Every row gives one point. Each copy is the shape, with its points in the same order, turned, moved and blurred by noise. Say if it was mirrored as well.

Shape (8 x 2)
[[ 32 -10]
 [-28 -13]
 [-30 -15]
 [ -3  47]
 [-19  10]
 [ 47  57]
 [-16 -14]
 [-17 -15]]
Copy 1 (8 x 2)
[[ 46 -15]
 [-16 -10]
 [-17 -15]
 [ 16  44]
 [ -4  12]
 [ 67  48]
 [ -3 -13]
 [ -3 -15]]
Copy 1 is: only turned
Copy 2 (8 x 2)
[[ 29   7]
 [-28 -13]
 [-29 -13]
 [ 18 -57]
 [-11 -30]
 [ 71 -51]
 [-14  -7]
 [-16  -8]]
Copy 2 is: mirrored
Copy 3 (8 x 2)
[[  5 -48]
 [-29   7]
 [-33  11]
 [ 37  11]
 [  0  13]
 [ 73 -28]
 [-26  -2]
 [-23  -6]]
Copy 3 is: only turned
Copy 4 (8 x 2)
[[  5 -16]
 [ 34  44]
 [ 45  43]
 [-25  50]
 [ 11  46]
 [-59   8]
 [ 31  21]
 [ 35  24]]
Copy 4 is: mirrored

Shape (9 x 3)
[[ 49 -22 -15]
 [ -5  -3  42]
 [-41 -17  22]
 [ 44  29 -26]
 [-36  36  32]
 [  6  24  -7]
 [ 57  11  14]
 [-32 -48 -11]
 [-30 -16 -19]]
Copy 1 (9 x 3)
[[ 38  -5  45]
 [-33  13  23]
 [-46 -27   4]
 [ 48  25  -2]
 [-45  20 -24]
 [  9  10 -10]
 [ 26  39  33]
 [-16 -61  18]
 [-10 -44  -5]]
Copy 1 is: only turned
Copy 2 (9 x 3)
[[  6 -55 -21]
 [ 26   9  26]
 [-18  21  35]
 [ 15 -14 -62]
 [ 18  64  -3]
 [  4   7 -24]
 [ 43 -34 -28]
 [-56  -7  27]
 [-48   0   6]]
Copy 2 is: only turned

Shape (8 x 3)
[[ 31  -9 -31]
 [-17   9 -26]
 [-49  23   3]
 [ 36  13 -30]
 [ 55 -24 -30]
 [-16   4  18]
 [-32 -37 -17]
 [ 40  19  49]]
Copy 1 (8 x 3)
[[-40  -1 -29]
 [-36   7  26]
 [-13   6  61]
 [-30  22 -26]
 [-33 -10 -52]
 [  4  -8  29]
 [-41 -41  29]
 [ 46   9 -18]]
Copy 1 is: only turned
Copy 2 (8 x 3)
[[ 20 -21 -24]
 [-20   0   0]
 [-44  36   9]
 [ 31 -11  -7]
 [ 38 -32 -43]
 [-19  37 -24]
 [-48 -10 -38]
 [ 39  61 -39]]
Copy 2 is: mirrored

Shape (10 x 4)
[[ 13 -32  45   2]
 [-26 -33  25 -28]
 [-26 -33  -1   2]
 [ 50  53  13  21]
 [-33 -41  32  16]
 [ -8 -36   6   7]
 [ 30  64 -14  19]
 [ 13 -11 -13 -17]
 [ 44  14 -18  19]
 [ 21  42 -22  28]]
Copy 1 (10 x 4)
[[ 22 -27  58  52]
 [ -1 -47  44   9]
 [-14 -37  14  23]
 [ 16  71  59  28]
 [-24 -41  38  48]
 [  5 -25  18  37]
 [ -1  77  38  10]
 [ 20   0  15   7]
 [ 27  47  17  31]
 [ -8  62  21  20]]
Copy 1 is: only turned
Copy 2 (10 x 4)
[[ 35 -18 -17  41]
 [ 15  32   8  41]
 [-17  31   5  50]
 [-10 -49  -6 -43]
 [  2   2  14  67]
 [ -7  11 -13  42]
 [-41 -41   4 -44]
 [-16  23 -13  -2]
 [-35 -15 -33 -15]
 [-49 -32  -1 -24]]
Copy 2 is: mirrored
Copy 3 (10 x 4)
[[ 29  12  46 -28]
 [-10 -19  45 -18]
 [  6 -27  25  -1]
 [ 15  70 -32 -19]
 [ 31 -35  37 -29]
 [ 15 -18  31  -5]
 [ -3  51 -52  -8]
 [-13  17  19  14]
 [ 17  47 -17  20]
 [  7  37 -49   6]]
Copy 3 is: mirrored
Copy 4 (10 x 4)
[[ 30 -52  21  -3]
 [ -3 -37  13 -39]
 [-15 -30 -11  -9]
 [ 55  37  28  37]
 [-16 -56  16  -2]
 [  1 -40 -11  -1]
 [ 32  57  19  35]
 [ 22   0 -18 -13]
 [ 42  20 -15  34]
 [ 16  43   6  34]]
Copy 4 is: only turned

Shape (11 x 6)
[[ 27   7 -16  -8  21 -26]
 [ -3 -24   7  99   7 -25]
 [-43  17  26 -15   6  47]
 [ 13  -7  54  55 -10   1]
 [-12 -10  55  25  16  37]
 [ 60  -1 -26 -40 -31 -17]
 [-60  30   4  39  -7  -1]
 [ 29  15   0 -39  -2 -51]
 [  0   1 -14 -16   5 -18]
 [ -4  16  37  35   2  11]
 [ 54  31 -18   0   7 -20]]
Copy 1 (11 x 6)
[[ -9  -9  20 -14  14 -37]
 [ -7 -26  18  83 -48 -24]
 [-10  -5  12  -7  15  71]
 [ 33 -13  39  45 -42  12]
 [ 31 -12  21  36   0  50]
 [ 18  17 -10 -56   2 -52]
 [-53 -20  24  18 -33  37]
 [  0 -18  32 -52   8 -40]
 [-16 -21   2 -23   3 -15]
 [  5   1  34  21 -15  25]
 [ -9  26  32 -12   4 -49]]
Copy 1 is: only turned
Copy 2 (11 x 6)
[[ 19  -5  -7 -40  25 -43]
 [ 33  21 -23  39  92  -4]
 [ -9  20  -2 -26 -12  55]
 [ 68  15  -3  35  32  21]
 [ 29   0   8   5  20  59]
 [ 33 -14 -29 -28 -41 -71]
 [-15  62 -24  -3  37  26]
 [ 19  12  22 -32 -14 -63]
 [ -6   3  -4 -27   8 -24]
 [ 44  30  -1  -9  22  28]
 [ 48   2 -19 -45  11 -50]]
Copy 2 is: only turned
Copy 3 (11 x 6)
[[ 34   0 -15 -13  23 -28]
 [-12  -9  11  64  71  26]
 [-24  14  44 -29 -37  13]
 [ 21 -13  39  31  25  46]
 [ -7  -7  56 -15  10  43]
 [ 61 -39 -47 -16 -17 -18]
 [-31  31  30  44 -12  -7]
 [ 64 -13  -3  -4  -3 -47]
 [ 14  -9  -4  -7   3 -32]
 [ 10  13  34  14   6  30]
 [ 59  11 -34  -7  16  -8]]
Copy 3 is: only turned
Copy 4 (11 x 6)
[[ 17 -13   0 -38  -8 -41]
 [-17 -73   0  49  26 -11]
 [-35  54  -9 -16   7  29]
 [-23 -20  50  26  26  -3]
 [-25  12  24  -5  45  28]
 [ 62  21  29 -26 -39 -49]
 [-60   0 -28  18 -17   0]
 [ 15  -7  31 -55 -45 -43]
 [ 12  -2  -4 -30 -23 -17]
 [-35   3  21  10  21  -8]
 [ 20   1  15 -26  -6 -73]]
Copy 4 is: only turned

Shape (13 x 8)
[[ 29 -42   7 -14  -4  54 -61  -8]
 [-50 -18   7 -29 -26   0   1  38]
 [-29 -32 -14  -8  12  56 -25 -18]
 [ -6 -77   3  -1  -2  47   7  28]
 [ -3  -5 -39  15 -24  -4   5 -16]
 [ 10  21 -38  -4 -11  21  19  20]
 [-19 -24  -5 -22 -18  36   5  20]
 [ -4  -4 -24  -1  29 -13   3  30]
 [ 69 -53  17  10  24  57 -48 -31]
 [-43   8 -25  16 -19  21  -6  41]
 [ 52  38  34  16  49 -15 -14 -53]
 [ 38 -43  50  23  25  50  -9   1]
 [ 36   8  -4  72   9 -43  33  41]]
Copy 1 (13 x 8)
[[ 54  -6 -40 -30  -3  17  21  36]
 [-26  28  -3  25 -52   7 -25  29]
 [ -6  -4 -16 -49 -25  -1  22  11]
 [ 17   6  -3   7 -62   4  50  26]
 [-15  -7 -21  20  -5 -13  -1 -34]
 [-28  18  -1  26  21   4  16  -6]
 [-17  23 -19   8 -36  13  18  18]
 [-10   9  30  18  -4 -30   0  11]
 [ 91 -15 -11 -40  10  14  50   6]
 [-54  -9   3  19 -21  14  -2  20]
 [ 59   9  50 -28  55   5 -24 -49]
 [ 65  -7  31 -16 -17  38  45   6]
 [ 12 -38  66  79  15  -3   3 -33]]
Copy 1 is: only turned
Copy 2 (13 x 8)
[[ 29 -19  49  31 -28   4  13 -71]
 [-10 -47  18  10  -9  16 -18  31]
 [ 23 -35   7  -6 -46  31  20 -37]
 [ 46 -50  33  10  -4  26  57  -7]
 [ 23 -25 -17  -8  -4 -43  -8 -13]
 [ 45 -14 -34  10  13   2 -20  -8]
 [ 25 -39  13  10 -14  25  -5  -2]
 [ -7 -30 -20  -7  41   5  -6 -19]
 [ 31  18  48  23 -16   2  62 -90]
 [ 11 -63 -31  29 -12   8 -17   9]
 [-27  84 -19  -8  12  -5  21 -58]
 [ 17  20  23  48  -4  17  65 -34]
 [ -8   4 -55  31  70 -37  36  12]]
Copy 2 is: only turned

Shape (12 x 8)
[[-26  11  29  11 -19  27  41  34]
 [ 26 -18 -25  48  42 -33   0 -39]
 [ -4 -14 -23 -35 -12  52 -21 -10]
 [ 50   0  -7 -28  60  -4 -20 -23]
 [-44 -17  48 -44 -31  43  -6  -4]
 [ 25   3  40 -21 -25  14  15  15]
 [-14 -67  -4   0  -2 -11 -10 -14]
 [  1 -28 -13 -30   8  -3 -26  14]
 [ -2 -34  20 -28 -45  48  50  35]
 [ 88  32 -17  32 -15 -35  27 -34]
 [ 16   9 -38  -5  27 -62   3 -29]
 [-14  13  36  11 -24  12 -21  48]]
Copy 1 (12 x 8)
[[ 20  11  46 -23 -32   6  26 -14]
 [ 45 -36 -48  47  35 -24  29 -11]
 [-38  -5 -26 -42  -8 -25 -11 -28]
 [ 13 -12 -57  -4  42 -27 -16  40]
 [-35 -10  56 -47   1  -9 -28 -25]
 [ 13   0  21 -11 -30 -12 -31  13]
 [-23 -65  -1  18   8  -5   8 -20]
 [-32 -21 -24  -1   4   9  -7   5]
 [-19 -19  43 -35 -72 -21   9   3]
 [ 68  14 -47  65 -25 -56 -17   6]
 [  2   8 -39  66  36 -24  18  10]
 [ 15  10  22 -16 -20  48 -17 -20]]
Copy 1 is: only turned
Copy 2 (12 x 8)
[[-48 -28   1 -57 -27   4  18 -14]
 [ 16  21 -24  16  52   6  -9 -59]
 [ 26 -36  16 -52  20 -40 -13  21]
 [ 65  35  19 -16  36  10  13  -5]
 [-17 -21  20 -55 -43 -27 -38  40]
 [  2  -9   1 -24 -42 -11  30  13]
 [-16   0  21  10  19 -45 -33 -14]
 [  5  -4  32  -9  32 -24   1  21]
 [-28 -35  27 -53 -48 -57  27  -4]
 [ 40  13 -79   9  12  -5  59 -39]
 [  3  47 -32  -1  65  -9  16  -9]
 [-33 -46   9 -16 -16  25  12  28]]
Copy 2 is: only turned
Copy 3 (12 x 8)
[[-16  21  24  19  23 -44  -3  45]
 [ 57  -5 -12 -15   7  16 -62 -32]
 [-15  -5  -9 -65  40  13  24  23]
 [ 51 -14   0 -78 -31  -6 -26  -6]
 [-35  12  41 -35  35 -37  56   8]
 [  2  33  19 -10 -13 -20  30  30]
 [ 42 -20  12 -13  48   2  19 -21]
 [ 28 -34  -6 -35   8  -7  29  13]
 [ -1  26  42   6  40  -4  47  71]
 [ 28  46 -19  -3 -54  54 -52  -4]
 [ 27 -44  -3 -10 -35  23 -41 -23]
 [ -8  18 -24  10   6 -56  31  22]]
Copy 3 is: mirrored

Shape (14 x 9)
[[ 17  28 -55  34 -28  35  41 -15  15]
 [-20  42   3  13  17  -6  38 -24   1]
 [ -4 -11 -48 -22  40  20  -7 -24 -32]
 [-29  23   4   4 -27 -50 -42 -49 -24]
 [ 59   4 -15  -2  -3   7  -3  22  23]
 [-33 -47  28   7 -13   9 -22  27 -37]
 [  6  46 -45  42  41  -9  16  41  -3]
 [ -4   8   7  20 -16   5   8 -39 -57]
 [ 56   3 -43  45 -40 -47  36  39   1]
 [ 54  39 -59 -51 -24  -9 -11  36   8]
 [ -4  32   2 -26  -3  -3 -40 -29  28]
 [  5 -41  -6 -16 -28  32 -17   8 -53]
 [ 17  42  21   3 -53  40 -42 -21  11]
 [ 50  -1  12  23 -34 -39  -6 -14  13]]
Copy 1 (14 x 9)
[[-49  40   4 -36  15  31  58 -11  18]
 [  1  27 -14 -17 -36  -7  29  13  14]
 [ -2  10 -35 -80   3  -7  -7 -21 -25]
 [ 48  26   3  19  24 -48  -2 -16 -23]
 [-24 -39  16 -23   0  34  44 -23 -30]
 [  3 -17 -11   1  -4  15 -70 -48   6]
 [ 16   6 -54 -23 -11  66  54  10 -11]
 [ 12  37  -1 -23 -17 -22   0 -57   8]
 [-42  17 -22  34  -6  58  62 -47 -46]
 [ -8  -1  38 -46  15  53  42  -2 -81]
 [ 26 -21  31 -24  16 -19  11  16 -18]
 [-10   6  10 -40   5  19 -51 -67 -14]
 [ 18  -9  70 -17  28   1  21 -24  26]
 [-16 -20   9  30   3  -9  44 -45 -28]]
Copy 1 is: mirrored
Copy 2 (14 x 9)
[[-16  58  16  10   7  11  58  -1  23]
 [ -7   1  50  16  50  -3   4  31  13]
 [  0 -17  35 -46  12   5  -8 -44   3]
 [-51  -1 -18   5  73 -15 -54  -7   6]
 [ 32   5 -22 -11  11 -44  58   6  16]
 [ 30 -27 -29  11  -5   9 -47   8 -42]
 [  5 -28   7 -10  49  28  70  15   1]
 [  1  34  18   7  57  12 -32 -14 -17]
 [ -5  12 -22  56  39 -36  83 -22 -24]
 [-19  -1 -12 -58  18 -67  71  -9  -8]
 [-19  -2  -8 -36  36 -29 -15  25  44]
 [ 27  11 -14 -21  -9 -12 -31 -33 -41]
 [ -5  61 -39 -31  23 -23 -15  37  20]
 [  5  12 -32  36  41 -51   9  -2  19]]
Copy 2 is: only turned
Copy 3 (14 x 9)
[[ -4  -1  15   8  45  15  42 -18 -60]
 [  0  19 -28  -5  -7  38  21  12  -6]
 [ 20  12  36 -27  51  20  -9 -10  39]
 [ 11  21 -50 -42  -2 -42 -29 -25   9]
 [ 16 -19  20  59  19 -24  22 -20   1]
 [-36 -48  23 -20 -14  -9 -57   5  12]
 [-37  13 -18  46  63  16  29  27  16]
 [ 23 -34 -21 -49  17   7 -12   3 -11]
 [-27 -31   0  30  30 -67  63  16 -30]
 [ 41  25  33  59  39 -57   4  10 -17]
 [ 30  37 -15  18  -9  -6 -22 -48   4]
 [  8 -45  53 -23  19 -19 -42  -3   3]
 [ 34 -18 -25  32  -3  -5 -37 -55 -46]
 [  6 -27 -25  15 -15 -54  33 -29  -2]]
Copy 3 is: mirrored

Shape (14 x 11)
[[ -1 -49  54  27  23 -20  38 -44 -48  40  -9]
 [ -5   5 -28   6  30  -3  -8 -24  29  36  21]
 [  6 -35 -19  18   3 -36  -9  41   3 -61 -37]
 [ -1 -33 -60  19 -50  87 -26 -47  59 -11  11]
 [ 32  58 -11  10 -38 -34 -46   7 -18  37  34]
 [ 10  44  55 -45  17  26  25  -5 -19   5  22]
 [ 26  61  -3  -4 -14 -30   3 -12 -12  35 -52]
 [-10 -30 -51   9   2   4 -22 -12 -36 -18   9]
 [-19  -3  31  32  11   0  43  28 -20   4 -41]
 [  2 -31  26 -11  -1  -1 -11  -5 -44  52 -18]
 [-19 -51 -40   2 -14 -19  18  -9  26 -45  26]
 [ 15   3 -23  -7 -14 -35  65  48 -26 -28  37]
 [-45   5  -5 -19   6 -24  14 -26  37  53  -7]
 [-28   5   8  28 -21 -21  28   1 -30 -21 -14]]
Copy 1 (14 x 11)
[[-33  10 -28  88  -9 -40  -1 -28 -13  36 -35]
 [-24  -1  -9  -7  58  -6   9   8  44  17  -6]
 [-12 -40 -25  -8  -8   2  30  25 -38 -57  -6]
 [-53  27  -2 -82 -35  12  25  -8  83 -19  26]
 [ 67 -11  53  28  30  -3  11  30  43   3  38]
 [ 35  40  25  -1  14  10 -43 -13 -10  39 -46]
 [ 20 -53  37  20  25   9 -36 -23  -2   8  23]
 [-15 -18 -21  -5 -22  21  49  33   1  19  16]
 [-24   0  18  32  10  -7  11 -39 -58 -11 -21]
 [-31  -2  18  35 -20 -39 -18  16 -14  36  -6]
 [  0 -14 -52 -42 -12 -24  57   3   8  -1 -13]
 [ 53 -41  16   1  -3  10  68  -8 -28   9 -55]
 [-20 -14  -3 -19  59 -58  -3 -23   9  42   5]
 [ 15 -10  -3  19   2  -6  36 -31 -34  -2  16]]
Copy 1 is: mirrored
Copy 2 (14 x 11)
[[  28   -9   10    9  -19   46   58   72   16  -39   57]
 [  45   22    9  -26   19    3  -44   27   -9   -1   32]
 [  48  -26  -12   31  -37  -46   14  -38  -27  -23    7]
 [ -42  -27   -4  -71  -17  -26 -102   -1  -15  -61    8]
 [  31   13  -30  -20  -28   44  -21   19  -64   60  -13]
 [ -30   47   -2   18   38   30   28   26    2   22    0]
 [  35   67   -3   12  -57   42   -3   10  -16   10  -19]
 [  31  -13  -42  -34  -10  -39    4   16  -38  -33   16]
 [  16    5    9   42  -46  -17   26   37   30   -5    8]
 [  34  -14  -15    9  -10   46   18   56   -5  -31  -18]
 [  26  -34  -12  -34   -3  -35   -2  -39    9  -26   42]
 [  24   -2  -72   14  -18  -19   16  -26   22   36   41]
 [  53   25   31  -37    7   22  -19   21   37   -1    6]
 [   8    2   -4  -18  -50  -20   40   13    7    4   17]]
Copy 2 is: mirrored

Shape (15 x 12)
[[-11  36  26 -12   0  10  -5  40  -5  46  11  -7]
 [ 37 -26 -29  22 -54   7  44  28  -2  15  12  -6]
 [  7  29 -38   9  -1 -28  -9 -17 -13  53  31  12]
 [-42 -67  -7  47  18  34   1   8 -38  14 -26  -8]
 [-14  -5  31  35  41  39  -1  30 -28  -1 -43 -18]
 [ 43  37   9   2   2 -10 -61   1  47  59  11   8]
 [  4 -40 -18  23  -6 -35  63  26   9 -28   2  28]
 [-27 -14 -57  -1 -27  -7   5  51  -6  -6 -20  -6]
 [-27   1  30  70 -26   7  -5  11 -29 -14 -26 -26]
 [ -5  44 -21   5 -22 -11 -14 -11  47 102  -2  52]
 [  6  41  -6 -21 -13  26  -4  -7  44  20  45  29]
 [ -9 -16 -68 -25 -38   4  31   0 -13 -16 -40  18]
 [  3  13  45 -31 -20 -14 -33   7  54  39  54  14]
 [  0 -19 -20 -39 -36  -8  25   7 -35   2 -35  24]
 [-25 -15  26  22   6  12  28  11  -5  -5 -38 -84]]
Copy 1 (15 x 12)
[[-15 -27  -2  35  36  16   3  28  40  20  -9   7]
 [ 14  18 -21  15   3  -2  24   5  30 -70 -47  34]
 [-22 -22 -28  14  10  -9 -25 -31   4   5  -2  48]
 [ 51 -39  -7   8 -46  47 -32   6  19 -28 -51 -38]
 [ 24 -17  14  35  12  50 -17   4  25   3 -50 -66]
 [ -2  12  33  60  32  -7 -40 -19  37  32  16  57]
 [ 22   0 -14 -28  35 -25 -29   7  16 -82 -53  -9]
 [-13  -3  14 -28 -14   2  -6  29  13 -19 -74  18]
 [  7 -17  23   9  15  92 -11  -8  16 -42 -37 -18]
 [  6 -55  -1  29  38 -18 -34 -33  63  27 -18  94]
 [ 10   6  -4 -12  38 -18   5 -11  61  23  23  39]
 [ 20 -14  15 -44 -10 -28  29 -13  -4 -27 -74  20]
 [  8 -13  28  21  46 -17 -23  30  52   3  59  47]
 [ 29 -36  11 -10  13 -23  31  10 -21 -25 -55  15]
 [-20 -30  45  26 -14  40  12  -2  41 -52 -29 -63]]
Copy 1 is: only turned
Copy 2 (15 x 12)
[[ 53 -22  -8  14   3   5  -5  29  46 -14   8   6]
 [  0  -1 -24  50  25   5  40  17 -38 -57   3  21]
 [ 12  37   9  55 -14   8  -8  40  13  13 -16  28]
 [  0 -46 -57   2 -28 -19 -22 -32 -52  -1 -30  -4]
 [ 28 -59 -15 -17  22 -19 -24 -25  -3 -20 -33 -16]
 [ 53  26  42  33  26  68 -27  19  29  -5   0   4]
 [-39   9 -31  13  51 -27  14   5 -46 -16  24  25]
 [ -8  17 -49  40   4 -37 -32   1  -9 -61  16   1]
 [-11 -65  22  14 -20 -29  -8 -23 -24 -40  -7  12]
 [ 24  19 -12  66  20  79 -30  19  55  20  16  66]
 [ 53  41   5  22  18  16  15  -3  26  -3  33  48]
 [-31  59 -57  20   4 -17  -1 -21  -1 -57 -21  25]
 [ 54  17  29   9  12  45   9  23  21  10  74  13]
 [-36  32 -55 -11  -9   9  14  15  10 -48 -17  11]
 [ -8 -54  -8  26  -2 -38  25 -44  12 -22  -9 -50]]
Copy 2 is: mirrored
Copy 3 (15 x 12)
[[ 19  12 -40  13   2   3 -15  37   6  20 -36  -5]
 [ 29  17  24 -10  10 -59 -12  29 -28 -54 -17 -12]
 [ 19  14   4  49  13   1 -48   7 -47  20   0   1]
 [ 40 -32   7  49  28 -25  51 -32  37 -23   3   6]
 [ 12   0 -27  -5  39 -21  36 -41  55   3 -26  17]
 [-12  -6 -36  14  -6  31 -91 -20 -16   1 -30 -29]
 [-18 -14  43  -2  43 -56 -16  24   4 -43   5  46]
 [  9  -3  -1  17  54  -6  24  35 -34 -56 -36  17]
 [-17  20 -19  26 -15 -38  40 -31  18 -15 -22  26]
 [-20  -5  33  52   1  36 -65  13 -30  27 -47 -41]
 [ -3  20   8  -7 -15  50 -58  36  -1  -6   6  -4]
 [  7 -10  43 -21  50  -5  38  15 -62 -33  -2   3]
 [-13 -32 -39   7 -38  24 -80  46   6   3  -7 -13]
 [ 12 -42  29 -26  28 -22  27  19 -51  -1 -14  16]
 [-17  15 -45   4  28 -53  55   1  28  -7  17 -22]]
Copy 3 is: mirrored

Shape (16 x 12)
[[ 61  -4  11   2  14 -13 -35  27   0  42 -79  12]
 [ -1  20  22   1 -15 -34  -7 -25 -15 -14  37  39]
 [-21 -11   3 -45  -4  34  13 -20 -22 -53 -12 -15]
 [-15  35  -4  41  -1 -26  42   0  -6 -50  35   9]
 [ 56 -13 -38   4   4 -31 -17 -27  11  46 -50 -14]
 [-14 -23  10 -44  26  -2  10 -23 -14 -53  23  31]
 [-64  14  -5  16 -18 -41  -4  -6  15   1  28  11]
 [ 35 -44  26  40  18  -2 -17 -35 -11  43 -53  -6]
 [-29   5 -12  29   6 -11  25  10 -27   6  20  30]
 [-15  16  29   0  11 -12  39 -15  42 -15  29   9]
 [ 37  -7   3  25  54 -13 -54  16   6  53 -29 -27]
 [ 28  12  25  12  38 -57 -23 -15 -25  46 -77 -28]
 [-14   1  11  39 -22 -39 -14   2   6 -48  38  -5]
 [ -4  -8 -18 -30  43   0   9 -42 -20 -52  19  10]
 [ 22 -16  -5  38  39 -37 -40  -8  23  23 -90  20]
 [  4 -62   3 -47  23 -28  33   2 -19 -36   1  -2]]
Copy 1 (16 x 12)
[[ 13  37  24 -34  40  42 -11   1  -2  24 -49 -74]
 [-25  15 -34   4  31   3  62 -10  20 -14  -1  17]
 [ -8 -41 -43  15  -4  70 -14  23   0 -19  25  15]
 [  1  13 -39  77  38  10  10 -38  31   0  19  28]
 [ 35  40   9   5   6  24   8  50   8  35 -55 -53]
 [  5 -19 -55 -13  12  59  32  -2   2   1  38  27]
 [-29  29  -7  19 -18 -20   8 -15  34  16  21  49]
 [ 37   9  27 -26  29  20  -1   3 -43  17 -70  -2]
 [ -3  24  -4  17  46  -9   2  -5   2  11  38  40]
 [ -3 -26 -19  41   2   5  39 -34   8  34   8  17]
 [ 39  43  30 -27  -7  -2  -1 -10 -36   5 -26 -68]
 [ 21  48 -35 -21  17   3 -37  -7 -27  24 -77 -52]
 [  4  41  -8  46  -3  23  34 -41  25 -30   0  37]
 [ 42 -20 -66   0   6  37  22  18  -3 -19  34   8]
 [ 60  41  18 -47  27  19 -20 -22  24  34 -59 -31]
 [ 10  23 -53  11   3  88  12   7 -38  25  31  18]]
Copy 1 is: mirrored
Copy 2 (16 x 12)
[[ 29  14 -20 -41   0 -23 -65  86 -13  31 -29  46]
 [-11  27 -29 -19   4   3 -37 -56  -1 -15  -6   7]
 [-29   6  22  30 -38 -49   5 -18 -12 -11 -43   5]
 [  7  31  -4   6 -29  11 -22 -47  57 -32  15   6]
 [ 62  26  26 -41  22 -24 -29  37 -10  41 -18  31]
 [-22  19 -15 -22 -15 -53   4 -43  -4 -41 -39  -7]
 [ -8 -16 -22  -4   9  18  -5 -48  49  29  -5 -21]
 [ 33   7  17 -31  28 -41 -74  56 -16  10   2 -18]
 [ 17   2 -34   2  -9 -32 -27 -28  49   2  12   2]
 [-19  -5  -1 -43 -30   4   7 -23  16 -21  23   0]
 [ 11  45 -17 -45  24 -34 -27  78  11  46   8  -5]
 [ 21  34  13 -63 -20 -16 -81  50   6  69 -27  -5]
 [-26  26  -1   1  16  26 -24 -26  48 -22  -7  -7]
 [  5  52   4 -13 -26 -53   9 -39  -4 -27 -38 -18]
 [ 58   4 -13 -53   4  -5 -45  78  15  22 -48 -13]
 [-26   8  24 -37  -7 -75 -13 -19  30 -26 -52  22]]
Copy 2 is: mirrored
Copy 3 (16 x 12)
[[ 36  15  27 -17  71 -31  43 -20   8 -15  23 -48]
 [  4 -48 -16 -26  12  16 -11 -42 -21  27  -1  43]
 [-31  27   1  19  36  60   5   4 -44  -9 -35  27]
 [  4   4 -63   2 -14  32 -36 -55  -8  -7  10  53]
 [-15  25  -6 -18  27 -41  36 -22  12  26  -2 -61]
 [-33 -28  -5  10  38  80  -9 -17 -41  15  10  13]
 [-12 -35 -42 -12 -29  -6 -26  13 -21  -4  14  42]
 [  3   7  37  45  33 -47  40 -47  -7  22  17 -26]
 [ -1 -39 -45  26  14   4 -17 -22   9 -13   3  30]
 [  6 -15  -8  -3 -42  50  10 -30   5  -7  23  36]
 [  1  20  44   4  33 -51 -16 -14  35   3  36 -38]
 [-30  28  30 -24  56 -65  37 -42   9  -6  45  -4]
 [ 25   4 -36  -3 -11  14 -44 -21 -31  34  21  46]
 [-64  -7 -11   6  24  66 -27 -40 -31   9   1  -4]
 [  4  19   8  -5  26 -53  30 -33 -24 -24  58 -58]
 [-38   1 -27  26  54  69  28   4  -9  38  31  11]]
Copy 3 is: only turned
